Every row gives one point. Each copy is the shape, with its points in the same order, stretched, turned, moved and blurred by noise. Some copies are also mirrored. Which?

Shape (5 x 2):
[[-31  56]
 [ 26 -21]
 [ 35  -5]
 [ -6 -23]
 [ -1 -29]]
Copy 1 (5 x 2):
[[-68   0]
 [ 24  12]
 [ 16  14]
 [ 15 -17]
 [ 29 -16]]
Copy 1 is: only turned
Copy 2 (5 x 2):
[[ 95  -6]
 [-58  18]
 [-44  39]
 [-36 -23]
 [-45 -16]]
Copy 2 is: mirrored
Copy 3 (5 x 2):
[[ 58 -45]
 [-14  12]
 [  5  24]
 [-20  -3]
 [-26   0]]
Copy 3 is: mirrored

Shape (10 x 4):
[[-47 -19 -31  14]
 [ 18  20 -32  11]
 [-14  -5  13  22]
 [ 10  -7   6  41]
 [ -5 -13 -31  12]
 [ 50  30 -36  -3]
 [-39  32  15 -29]
 [  1  51  35 -27]
 [ 48  65  14   1]
 [ 25  41  59 -48]]
Copy 1 (10 x 4):
[[  7  67 -27  16]
 [-21  27  -3 -41]
 [ -1   9 -31   9]
 [-34   8 -52   2]
 [-16  46  -6  -1]
 [-42   3  18 -54]
 [ 59  -1   3 -10]
 [ 36 -43  -2 -25]
 [-16 -50 -11 -64]
 [ 45 -74  26  -6]]
Copy 1 is: only turned
Copy 2 (10 x 4):
[[ 55 -25 -29 -23]
 [ 41 -14  17 -18]
 [ -7   4  -8  15]
 [-12  -1   7  22]
 [ 41 -25  -4 -19]
 [ 39  -8  43 -37]
 [ 35  30 -28 -30]
 [  1  52   7 -25]
 [  0  38  47  -7]
 [-50  58  18 -21]]
Copy 2 is: only turned
Copy 3 (10 x 4):
[[ 68 -12  31  -9]
 [-10 -34  20  18]
 [ 32  17   6   0]
 [ -7   9   5 -10]
 [ 19 -40  16 -14]
 [-30 -61  15  19]
 [ 74  23  11  57]
 [ 29  30 -13  75]
 [-35   4  -1  64]
 [ -4  26 -42  68]]
Copy 3 is: mirrored
Copy 4 (10 x 4):
[[ 25 -42 -30 -48]
 [-36 -51  -9   6]
 [ 36 -11   3   5]
 [ 17 -22  42  20]
 [ -8 -38   0 -28]
 [-70 -43   4  17]
 [ 37  -9 -94  -3]
 [ 23   3 -68  39]
 [-35 -25 -15  70]
 [ 18  41 -56  46]]
Copy 4 is: mirrored

Shape (9 x 6):
[[-49 -39  48 -45  20  32]
 [ 16   7  -5 -11  12  10]
 [ 28  29 -35 -20   9  -6]
 [ -6  22  -4  10 -27 -45]
 [ 10 -18  45 -47  36  14]
 [-18  43  -9  38  14 -39]
 [  8 -41  18   2  23  24]
 [ 17 -29  10 -14  34  -9]
 [-20  29  47  59 -20 -20]]
Copy 1 (9 x 6):
[[-95  -1   8  19 -45  21]
 [ -3  -7  -9  -1 -15  27]
 [ 28  12   9 -18  -9  34]
 [ -5   5  19   4  55   3]
 [-59 -12 -10  -7 -34  62]
 [ 25 -44  39 -15  56   6]
 [-38 -24 -34  -3 -30   3]
 [-33 -15 -16 -39 -11  26]
 [ -7 -56   6  45  76   0]]
Copy 1 is: mirrored
Copy 2 (9 x 6):
[[-23  20 -64 -29 -66 -23]
 [ -3  -8   1  11 -16 -15]
 [ -5  -5  42  11  -3 -20]
 [-33   3   6 -12  39  19]
 [-46  -9 -30   2 -42 -45]
 [  1   6  -1 -24  58 -18]
 [ -1 -33 -39  -3 -38 -12]
 [-27 -33 -16 -16 -20 -18]
 [ -9   6 -50   1  59   2]]
Copy 2 is: mirrored
